Each row is a point. Each copy is the shape, with its points in the same order, stretched, turned, moved and blurred by noise. Some copies are also mirrored. Which?

Shape (7 x 2):
[[ 18.8  15.1]
 [ 22.6  18.8]
 [ 23.9  -2.3]
 [-22.4   0.4]
 [-23.8   2.8]
 [ 16.7 -15.7]
 [ -0.2 -13.2]]
Copy 1:
[[ 24.6   7.1]
 [ 29.0   2.6]
 [ 22.4  21.9]
 [-14.5  -2.0]
 [-15.3  -2.0]
 [  9.5  30.4]
 [ -2.2  20.5]]
Copy 1 is: mirrored
Copy 2, 7 rows:
[[  6.8  24.6]
 [  8.1  27.3]
 [-15.0  20.9]
 [  4.2 -24.8]
 [  6.7 -22.2]
 [-25.1   9.2]
 [-17.3  -7.0]]
Copy 2 is: mirrored

Shape (8 x 3):
[[  1.3 -12.1 -24.4]
 [ -9.8 -15.1  18.5]
 [ 11.5  23.0  -4.2]
 [ -9.2  20.0   6.2]
 [ -2.5  17.2 -19.9]
 [ -3.1 -11.9  16.6]
 [ -3.6 -23.2  43.1]
 [ 11.4   5.2 -24.1]]
Copy 1 (8 x 3):
[[ 21.7  -7.3 -17.6]
 [-16.3  12.5  -5.4]
 [ 22.9   3.8  23.7]
 [ -0.6  -7.4  23.3]
 [ 23.2 -14.0  11.8]
 [-10.3  14.6  -3.2]
 [-34.3  35.4  -2.6]
 [ 32.4  -2.3   1.4]]
Copy 1 is: mirrored
Copy 2 (8 x 3):
[[-28.1 -11.2  -2.4]
 [ 13.4  -3.6  -2.4]
 [-21.0  22.3  13.2]
 [ -6.5  24.9  -2.5]
 [-30.3  15.8  -3.2]
 [  9.7  -2.0   3.6]
 [ 36.7  -6.8   9.1]
 [-34.4   3.1   7.1]]
Copy 2 is: mirrored

Shape:
[[ -1.1  18.6 -17.1]
 [  1.6  12.3 -27.9]
 [-12.3   8.9  -6.3]
 [-10.6 -14.7  -7.1]
 [  4.9   7.7 -29.0]
 [-18.7  -0.8   6.6]
 [ 17.5 -38.9  25.3]
 [  4.9   3.6 -10.1]]
Copy 1:
[[  3.4  18.3 -14.6]
 [ -0.3  32.7  -7.1]
 [ -7.8   6.8  -6.4]
 [-17.8   9.9  17.7]
 [ -4.2  33.4  -3.5]
 [-16.4  -8.5  -2.9]
 [  4.1 -13.8  55.7]
 [ -1.1  14.8   4.3]]
Copy 1 is: mirrored
Copy 2:
[[ 26.7   6.4 -20.6]
 [ 22.8  13.5 -26.5]
 [ 16.3  -7.0 -14.9]
 [ -8.7  -2.8 -15.4]
 [ 14.8  14.5 -27.2]
 [  6.2 -16.8  -6.8]
 [-38.5  21.9  21.1]
 [  8.4  11.2 -12.8]]
Copy 2 is: mirrored

Shape:
[[-20.3   5.1   9.1 -10.1]
 [ 11.6   3.7  25.8  -4.4]
 [ 14.4 -39.0 -16.9  19.0]
 [ 11.1  14.4 -27.1 -10.9]
 [ -5.0  13.9   7.6 -14.8]
 [  2.9 -11.6 -23.0  17.5]
 [  7.0  29.6  30.7   3.9]
 [-12.6 -10.0 -41.0  10.0]
 [ -3.5  16.1  12.1  -7.9]]
Copy 1:
[[-11.5  13.7  -9.6   0.5]
 [ 13.7  15.9  -2.2  26.3]
 [ -9.4 -46.5  -2.1  17.9]
 [ 18.3 -10.9   8.4 -25.4]
 [  4.2  18.4  -6.9  -6.8]
 [-12.4 -26.3  10.3   0.9]
 [ 13.2  33.9  15.2  23.6]
 [-20.7 -31.5   0.4 -24.3]
 [  1.0  19.4  -3.0  -0.2]]
Copy 1 is: mirrored
Copy 2 (9 x 4):
[[-14.7  10.4  16.1 -19.9]
 [  9.3  11.4  30.7  -4.2]
 [ -0.5 -41.6   6.2  15.6]
 [  9.4   2.4 -20.4   2.4]
 [  1.2  13.2   9.0 -16.3]
 [-10.2 -19.4  -6.0  13.9]
 [  2.9  33.1  31.6   4.6]
 [-18.5 -20.8 -24.8   4.3]
 [ -3.4  17.0  16.4  -9.5]]
Copy 2 is: only turned

Shape, 9 rows:
[[ -2.5  -6.6  14.2 -18.6   2.5  11.2]
 [ 23.5  -8.5 -16.9  -8.6 -19.5  -1.8]
 [  5.1 -38.8  11.6  20.3  -8.9   8.9]
 [-25.7  -1.1  -6.9 -18.4  10.8 -21.3]
 [  9.9  -5.2 -22.9 -21.5  16.9  29.6]
 [ -8.1 -14.0  -3.5  13.9   6.6 -26.3]
 [-14.8  29.4   3.3 -10.1  13.4   1.2]
 [ -2.2  28.2  37.0   8.7  22.4  -5.7]
 [ 17.6 -31.0 -21.4 -13.6   7.6  -5.8]]
Copy 1 (9 x 6):
[[-12.2 -10.3   9.8  19.6  15.1  10.2]
 [ 18.4  -8.5 -19.9  19.8  -1.6 -19.6]
 [ 12.1 -35.1   9.0  -8.2 -22.0   5.9]
 [-39.1   8.7  -5.0  -9.9  14.8  -4.3]
 [  7.8 -14.1 -29.0  19.0  32.4  20.0]
 [ -8.0   0.1   2.7 -30.0  -5.3 -10.7]
 [-14.9  28.4   5.1   8.2  23.5  18.3]
 [  1.7  26.1  43.9  -5.4  23.7  20.1]
 [  6.9 -26.6 -22.1  -3.8  16.0 -18.0]]
Copy 1 is: mirrored
Copy 2, 9 rows:
[[ -9.2 -12.8  15.1 -14.0   4.9  19.0]
 [ 17.0  -3.8  -8.5 -21.6 -24.5   6.6]
 [  7.4 -32.2  17.6  19.7 -30.2  -1.3]
 [-14.8 -10.2  -9.3 -23.5  23.9 -16.0]
 [  7.6   1.5 -17.5  -2.7  10.4  34.8]
 [  6.2 -14.2   2.2  -0.1  -0.3 -31.4]
 [-18.0  22.8   9.5 -15.3  21.2   1.4]
 [ -5.1  18.1  49.7  -5.9  20.5  -4.2]
 [ 24.5 -24.9 -17.0 -11.4  -1.8   6.6]]
Copy 2 is: only turned
Copy 3:
[[ -4.3   2.3  16.5 -13.0  18.1  -0.8]
 [-23.6 -19.7 -20.4 -18.3   8.7   0.3]
 [-26.5 -25.7  14.7  12.4  -9.8   9.2]
 [ 14.8   0.3   8.7 -21.8 -10.5 -18.4]
 [ 16.1 -11.9 -15.2  -6.2  32.4   6.9]
 [-10.7 -11.0   1.3   0.6 -22.0 -23.9]
 [  5.6  26.8   0.3  -4.8   8.8 -12.2]
 [-14.5  29.0  19.0  14.1  13.2 -26.4]
 [ -1.2 -37.7  -6.6 -14.3   5.8 -14.5]]
Copy 3 is: mirrored

Shape:
[[-10.6  10.6  -5.5 -10.8  -1.9  -5.2]
 [ -0.1 -14.1   2.7 -22.7  56.0  -3.2]
 [ 24.8 -13.0  -0.6 -12.5  -9.3  27.6]
 [  3.1  35.4  12.3  -4.7  -7.6   0.3]
 [ -2.6 -12.5  21.4   7.1  -3.1  41.4]
 [  0.2 -11.6  22.7  -0.9 -17.7  19.0]
 [  2.4  39.5  -2.2   2.3   7.4  23.9]
 [ 30.9  -3.4   1.3   6.6 -13.3   1.3]
 [-12.1  -9.5   8.2   2.2   7.2  -5.5]]
Copy 1 (9 x 6):
[[-15.2 -11.5 -13.7 -12.5  -0.3  -9.2]
 [ 19.9 -45.1 -11.9 -12.9  20.9 -36.0]
 [ 25.7  -5.6 -14.8  -5.5 -14.9  19.4]
 [-18.0  14.2   8.1 -28.3   1.7   4.8]
 [ 10.1 -13.4   5.5  12.9   0.7  36.5]
 [ -2.7  -8.5   8.5   6.6 -18.1  27.8]
 [ -7.2   9.3  -7.7 -21.0  27.3  16.5]
 [ 11.0  22.5  -5.7   0.3 -16.1   6.8]
 [-16.4 -15.9   1.9   6.9  -4.5  -5.8]]
Copy 1 is: only turned
Copy 2, 9 rows:
[[  0.1   2.1  -8.5  -6.7   0.7  -4.7]
 [ 17.7 -13.2  44.5 -35.5 -33.3 -22.8]
 [ -1.7 -17.6  28.8  27.3   0.1  16.9]
 [ -7.7  32.6  -9.2   4.0   3.4  12.0]
 [-36.2  -8.8  23.9  34.7 -17.8   3.9]
 [-23.9  -2.3  14.6  28.8   9.1  -3.8]
 [-11.7  21.0  -4.9   7.9 -28.6  26.7]
 [ 14.5   4.6  11.1  34.1   5.4   1.7]
 [ -3.6  -3.2   4.1   3.6  -6.8 -24.3]]
Copy 2 is: mirrored

Shape:
[[ -6.6  23.1  23.5   7.2  -2.1  33.0  -0.9  40.8]
 [ -3.9  15.6   6.3  16.1 -19.6  14.2   8.9   5.9]
 [ -6.3  13.6  16.6 -26.5 -13.2 -27.0   9.1  -8.4]
 [-13.1  -8.6  -7.8  -1.3   4.2 -10.2   2.9 -19.7]
 [-18.7  28.4   0.7   4.5 -15.1  14.1   6.2  18.1]
 [ -2.4  -6.5  25.6   3.6   6.5  39.9   6.6  24.5]
 [  4.0  -2.9 -22.5 -14.3   4.1  18.6   6.2 -36.0]
 [ 10.1 -13.6  13.4  -4.7  -4.2 -20.0  -1.6 -56.2]
 [  1.7  33.2  11.3  -1.9  -1.1  13.3  -5.2   4.6]
 [  8.9 -24.9 -16.1  -9.4  -5.7   2.8 -27.2 -32.8]
 [  7.4  12.0 -11.6  11.3  14.8   4.8   0.6   4.6]
 [ 14.4  12.2   1.8  -3.6 -16.2   4.4  16.3  18.4]]
Copy 1, 12 rows:
[[  9.1 -14.1 -10.8  21.8  -3.2  27.6  28.9  42.7]
 [  4.5   2.1   2.9  24.2   0.7   4.9  22.1   3.8]
 [ -7.1   9.5  22.7 -20.1 -32.2 -18.7  21.0  -5.5]
 [-16.4  12.0   3.4 -12.8  -3.3 -25.4  -1.7 -16.8]
 [ -1.2   2.2   8.4  24.6 -15.2   3.0   9.7  22.4]
 [-10.9 -25.1 -23.0   5.6  12.9  23.7  35.4  25.9]
 [-24.3 -23.0   4.7  -5.7   6.3  -9.1 -25.6 -30.4]
 [-15.3  13.5  15.5 -33.0   5.8 -11.1   9.1 -50.6]
 [  5.4  -2.7  10.1   2.2  -5.5  18.7   6.3  17.5]
 [ -6.8   0.4 -20.1 -19.0  -2.7  -3.0 -19.8 -42.5]
 [  6.0  -0.7   1.7  -0.1  13.9  -4.4  -7.7   6.9]
 [ 16.8 -15.6   6.9   9.8  -7.1  -3.2  21.0   8.3]]
Copy 1 is: mirrored
Copy 2, 12 rows:
[[ 21.9   2.1  29.3 -41.1   6.4  29.8   5.5  45.6]
 [ -2.8  -0.2   7.4 -15.4 -20.7  24.5   8.1  15.8]
 [-12.4   9.4  15.1 -19.7   1.8  -1.7  -0.8 -23.2]
 [-15.5 -13.1 -15.3   0.1   8.2   3.7   2.2 -13.9]
 [ -9.2  14.7   5.7 -29.8  -4.4  26.2   8.2  26.8]
 [ 27.1 -15.0  26.3 -18.0  14.2  37.5   9.9  27.7]
 [  0.0  -3.8 -24.8  15.0   9.8  32.2 -19.7 -20.6]
 [-15.2 -36.4 -16.9   8.7 -14.4   4.4 -14.9 -44.8]
 [  6.3   0.9   4.4 -36.1  -2.9  21.7 -12.8  15.9]
 [-13.4 -19.5 -10.5  27.3   0.4   3.9 -26.5 -14.9]
 [ 17.8  -5.4 -17.2 -15.2   0.6   0.9  -6.7  16.4]
 [ 20.3  14.7  17.6  -7.8 -11.8  10.2  -0.6   8.6]]
Copy 2 is: mirrored

Shape, 13 rows:
[[-12.5  -3.6   5.4  16.5   0.0   0.5 -12.3 -27.0]
 [ -6.7 -11.7  -6.7   9.5  -7.7  -1.0  -5.4  -6.2]
 [ 28.5  32.8  18.4  11.3   2.3  -8.8   7.8   6.1]
 [ 29.0 -11.8 -27.6  21.8   3.2   2.2  16.3   0.7]
 [ 12.2  -1.5  14.0 -34.2  -1.6   1.3   8.7  -7.5]
 [ 26.8  13.5  -1.3  16.5   2.3  30.0  14.4   0.3]
 [ 27.4  -8.7  15.5  23.4  -2.7  -5.6 -53.7   0.8]
 [  8.6   7.9  -3.0  19.6   0.6  -8.1  14.9  11.0]
 [ 22.6  12.5   9.9  10.7 -13.4   7.0   8.0  -7.4]
 [  4.6  -5.8  11.1 -15.5 -29.8  -4.6 -22.8   0.5]
 [ -1.5 -12.0  14.4  13.5   0.9   8.9   6.0  -2.7]
 [ 23.2 -10.0   8.6 -24.7  -6.6  22.4  14.3  10.4]
 [ -5.7   3.4  -5.8  17.1  -4.2  -7.5 -60.4   1.4]]
Copy 1, 13 rows:
[[-12.0   1.0  -3.0  29.8   0.4   6.3  12.3 -18.0]
 [-18.5  -0.2  -6.6  13.9   0.9   1.0   9.2   3.8]
 [ 28.3 -19.9  20.1  23.3 -35.1 -26.4 -21.3   4.1]
 [  4.0   0.6 -23.1  26.6 -30.9 -11.5   9.0  28.6]
 [ 17.1 -27.6  -9.5  -5.9   4.0  -1.3   3.9 -10.3]
 [ 18.7 -15.1   0.0  34.5 -36.8   9.1  10.8  16.9]
 [-13.5 -18.0  -3.1  71.8   4.5  -6.1 -40.8  14.7]
 [  3.3  -3.7   5.4  10.1 -22.8 -22.9  -0.3  19.1]
 [  2.1 -24.5   1.1  26.0 -30.0  -6.2  -1.5   0.0]
 [-29.0 -28.9  -6.4   8.5   6.4   2.8 -20.7  -0.2]
 [ -3.0 -15.8   2.1  24.2   3.9  -7.5  18.7   8.5]
 [ 11.3 -33.6 -10.3   3.7  -1.0   3.4   8.4  17.7]
 [-25.9   9.0   3.1  42.2   7.2  12.7 -45.0   2.3]]
Copy 1 is: only turned
Copy 2, 13 rows:
[[  0.0  -6.5  -3.2  -8.5   7.2  21.4 -26.9  -2.2]
 [  0.8  -8.1 -11.8   1.9   3.3   6.8  -1.9 -12.6]
 [ 20.8  52.4  -2.9   5.3   0.0 -13.2  -0.8  16.1]
 [ -3.6  19.2   4.1  23.3   2.3   1.3  41.8 -32.1]
 [ 29.0   0.6  -3.5 -27.3 -21.0  12.0  21.4   6.6]
 [ -6.8  34.6 -15.4  -0.3  13.9  19.5  30.7  -4.5]
 [ 31.2  -8.6  -8.5  47.7  25.5  19.7 -29.1  10.6]
 [ -4.1  28.9  -3.1  10.5   0.7 -18.0  10.2  -4.7]
 [ 12.3  32.8 -14.9  -1.3  -8.9  13.1   6.0   0.7]
 [ 35.8 -10.0 -31.8   0.2  -9.2   9.8  -9.6   1.7]
 [-11.8  -0.1  -3.6  -1.1  -4.1  14.9   1.9  10.0]
 [ 12.7   3.7 -17.1 -12.9 -12.8  18.8  47.0   3.3]
 [ 27.2 -21.1 -23.7  29.9  48.8   3.5 -41.1  -4.9]]
Copy 2 is: only turned
Copy 3 (13 x 8):
[[ 17.5  -2.0  21.3   7.1 -20.8   5.1 -22.4 -14.0]
 [ -0.5   5.4   1.0  10.8  -5.8  12.5 -21.7  -4.4]
 [ 13.1  -6.8  22.6   1.5  31.5 -12.9  30.3  12.1]
 [  6.5   3.4 -13.1  46.2  28.0  16.8  -9.2 -14.4]
 [ 20.4  -5.0 -27.6  -7.6   2.6 -18.6  -2.1  28.0]
 [ 22.0   0.5   0.6  19.4  11.6  21.3  22.3  -5.9]
 [-18.3   2.2  34.1  45.6 -33.6 -14.4  14.2  21.5]
 [ -3.2  -5.3   9.1   8.6  30.7  12.8   0.2  -5.6]
 [ 25.3   5.6  10.1  10.2   9.8   7.7  10.1  11.0]
 [ -4.2  19.2  -6.5  -1.3 -21.7  -4.9  -0.4  35.9]
 [  8.8 -12.6   9.3  11.1  -1.4  24.5 -11.1   6.6]
 [ 10.7  -1.2 -34.5   7.1   3.1   9.9  11.5  31.4]
 [-31.4  16.2  31.3  15.3 -42.6 -18.9   5.0  -2.9]]
Copy 3 is: mirrored
Copy 4:
[[ -5.0  14.0   6.6  23.5   8.5  -5.8 -15.0 -27.2]
 [  7.5   9.1 -10.3  20.5   9.8   5.9  -3.2 -13.3]
 [  3.4  -3.7  26.0  -3.7 -17.8 -16.8   5.6   1.2]
 [ 14.2 -16.3   8.0  42.2   1.3  -4.1  11.2   9.5]
 [-11.5 -10.1  12.5 -13.4  17.7  15.4   9.4  -9.5]
 [  2.1   3.7  22.1  21.9  11.7 -15.0  11.2  16.8]
 [ 35.4  -0.1  14.6   8.0  16.3 -26.6 -30.1 -18.4]
 [  8.0   2.8   0.7  17.0 -14.1  -8.8  10.5   1.6]
 [ 10.3   7.6  27.2  11.6  -0.2  -4.8   5.4  -3.8]
 [ 22.9  10.2  10.6  -9.0  10.3  14.4 -11.3 -15.5]
 [  7.7  12.6  -2.5  18.6  15.3 -14.1   9.9 -16.8]
 [  7.9  -5.6  12.0  -3.9  24.4   3.9  21.8   8.9]
 [ 20.4  12.2  -7.6   8.3   8.3 -13.3 -46.5 -10.3]]
Copy 4 is: mirrored
